Every row gives one point. Each copy is the shape, with its points in the same order, stretched, turned, moved and blurred by noise. Is it also mirrored, or only turned?
In the rows, zero is written as 128.

Shape, 8 rows:
[[140 129 101]
 [126 170  97]
 [171 164 113]
 [ 72 141 115]
 [145  93 155]
 [ 83 145 122]
 [172 186 100]
 [178 100 172]]
Copy 1, 8 rows:
[[171 148  86]
 [159 191  78]
 [202 180 105]
 [103 157  70]
 [150 117 152]
 [115 161  82]
 [213 203  86]
 [180 130 168]]
Copy 1 is: only turned
Copy 2 (8 x 3):
[[109 106 138]
 [ 86 145 145]
 [121 132 177]
 [ 85 141  76]
 [168  96 110]
 [ 96 141  88]
 [102 146 191]
 [196  96 137]]
Copy 2 is: mirrored

Shape:
[[104 100 117 111]
 [112 100 120 191]
 [132 123 147 122]
 [197 110 159  92]
 [ 92  95 233 124]
 [186 158 142  61]
 [140 191 144  90]
 [150 110 126  68]
 [111 148  95 177]
 [115 104 155 136]]
Copy 1 (10 x 4):
[[114  94 107 108]
 [147  90 104 179]
 [143 112 141 108]
 [199 112 153  61]
 [131  50 205 118]
 [166 155 156  46]
 [125 169 165  85]
 [140 113 118  59]
 [131 137  99 172]
 [135  83 138 124]]
Copy 1 is: only turned
Copy 2 (10 x 4):
[[105  85 117 126]
 [137  92 119 203]
 [139 112 141 127]
 [188  87 152  77]
 [104  98 235 150]
 [173 133 131  44]
 [140 176 128  84]
 [135  87 122  66]
 [132 138  86 185]
 [125  97 154 146]]
Copy 2 is: only turned
Copy 3 (10 x 4):
[[121  97  92  94]
 [119  91  89 183]
 [136 119 139 118]
 [199 101 169 101]
 [ 81  48 201 114]
 [191 164 164  71]
 [139 189 158  91]
 [159 115 121  63]
 [113 145  85 172]
 [117  86 128 128]]
Copy 3 is: only turned

Shape (12 x 6):
[[131  83 147  66 118 125]
 [129 181 173 159  66 117]
 [140 165 146 193  82 154]
 [ 96 161 150 146 137 122]
 [155 110 123  76 150 163]
 [107 114 142  59 122 170]
 [158 184 153 173 125  96]
 [128 139 164 213 146 132]
 [145 117 129  56 158 171]
 [122 191 180 208 122 124]
 [116 156 107 187 107 110]
 [120 133 105  72 174 163]]
Copy 1 (12 x 6):
[[116  44 101 136  99 162]
 [101 162 137 194  49 114]
 [136 170 180 174  64 125]
 [ 91 143 138 149 123 125]
 [159  83 102 122 124 183]
 [104  83 102 116  97 198]
 [143 165 128 191 110  90]
 [125 144 195 185 134 114]
 [147  82  88 116 130 198]
 [104 188 170 202 110 104]
 [128 150 164 136  91  83]
 [137 109  94  93 149 180]]
Copy 1 is: mirrored
Copy 2, 12 rows:
[[139  93 139  92  85 108]
 [137 167 166 208  88  78]
 [145 160 130 229 119 118]
 [ 97 146 149 164 135  97]
 [164 126 115  92 121 126]
 [122 130 124  89  76 139]
 [154 163 152 192 152  57]
 [131 116 157 213 172 111]
 [152 138 119  69 117 141]
 [124 168 176 238 156  95]
 [117 138 105 205 139  76]
 [126 144 101  70 140 134]]
Copy 2 is: only turned
Copy 3:
[[126 100 175  77 128 179]
 [119 191 168 178  73 138]
 [150 163 124 197  70 148]
 [139 165 132 131 112 107]
 [171 124 133  76 131 196]
 [142 122 145  48  89 170]
 [152 197 151 187 137 139]
 [176 139 132 196 115 102]
 [176 132 134  48 128 191]
 [166 194 146 202  92  94]
 [117 156 106 187 124 124]
 [166 140 105  49 141 165]]
Copy 3 is: mirrored
Copy 4, 12 rows:
[[111 100 137  86 127 107]
 [117 199 150 169  61 127]
 [148 182 134 195  74 158]
 [107 187 138 164 142 121]
 [154 136 118  84 149 141]
 [ 96 130 125  75 136 150]
 [159 213 148 183 109 103]
 [152 180 164 214 141 143]
 [137 132 125  69 161 150]
 [130 227 167 210 110 141]
 [131 177 105 209 117 114]
 [131 155  96  84 187 147]]
Copy 4 is: only turned

Shape, 14 rows:
[[160 162 145 120 124 192  98 181]
 [ 61 128 128  56 114  94 170 131]
 [196 114 142 131 111 165 130 131]
 [ 47 121 153  95 149  91 107 175]
 [ 37  84 136  44 125 121 120 100]
 [148 134 109 179 119 184 149 100]
 [108 147 101  96  90 155 108  93]
 [146 160 144 148  57 144 117  60]
 [192 133 166 133 118 173 102 134]
 [ 75  94 121  85 116  91 102 171]
 [127 162 172 122  91 169 144  44]
 [ 88 111 131  96 155  98  99 145]
 [ 32  83 137 103 112 128 119 140]
 [128 152 126 105 135 141 114  68]]
Copy 1:
[[174 124 150 114 127 188 110 197]
 [ 82 149 153  51 174  84 167 115]
 [160 132 149 165 100 142 128 141]
 [ 82  93 158  50 176  93 112 176]
 [ 37 168 172  68 180  87 100 102]
 [116 102 123 180 132 191 150 116]
 [ 97 155 102 102 132 159 115 100]
 [133 108 101 124  91 160 120  56]
 [178 119 152 154 108 155  96 148]
 [ 64 127 142  71 141  79 111 178]
 [135 124 142 120 133 173 125  35]
 [ 91 112 140  94 177  91 104 163]
 [ 28 112 168  73 153 113 111 141]
 [119 141 108 123 168 141 106  89]]
Copy 1 is: mirrored
Copy 2 (14 x 8):
[[180 175 143 115 109 206 112 135]
 [ 85 133 136  58 118 102 185 112]
 [219 106 135 143  88 179 124 140]
 [ 83 151 154  43 153 114 122 103]
 [ 35  88 145  71 134 136 163 109]
 [179 123 101 188  90 165 128  59]
 [ 95 131 120 152  94 158 139 131]
 [137 132 165 202  47 142 143 120]
 [201 125 167 147 103 180 118 153]
 [ 88 111 144  45 122 112 103 119]
 [138 134 174 199  85 150 183 105]
 [102 116 146  79 148 110 110 117]
 [ 74 119 150  62 111 132 133  68]
 [114 125 127 166 139 127 151 132]]
Copy 2 is: mirrored
Copy 3:
[[106 204 128 112  96 189 113 145]
 [ 51  86 104  45 128 121 152  85]
 [178 162 124 121 102 174 146 112]
 [ 38  90 133  62 164 146  92 126]
 [ 44  66 118  31 137 151 114  38]
 [123 139 110 179  99 178 167  80]
 [ 97 127  94 108  83 135 115  53]
 [133 124 150 161  64 114 125  56]
 [156 182 158 122 109 178 127 116]
 [ 69  71 103  50 132 154  83 117]
 [108 151 174 139  77 132 164  27]
 [ 84 103 109  68 163 150  95 108]
 [ 45  50 126  81 131 171 116  80]
 [115 149 120 115 129 133 124  45]]
Copy 3 is: only turned
Copy 4, 14 rows:
[[165 141 169 160 113 156 107 181]
 [ 68 126 160  50 116 150 175  94]
 [187 101 126 163  95 119 135 146]
 [ 63 133 189  63 164 112 114 127]
 [ 63  69 173  42 132 160 119  68]
 [126 122  94 207 107 135 132 125]
 [122 136 130 120  87 168 104  85]
 [150 150 140 177  50 116 112  51]
 [193 113 157 174 105 118 115 139]
 [ 84 116 149  47 130 112 105 136]
 [138 122 171 181  76 154 143  37]
 [104 121 153  74 165 113 110 118]
 [ 35  86 164  79 121 127 104 112]
 [146 130 135 139 132 150 121  61]]
Copy 4 is: only turned
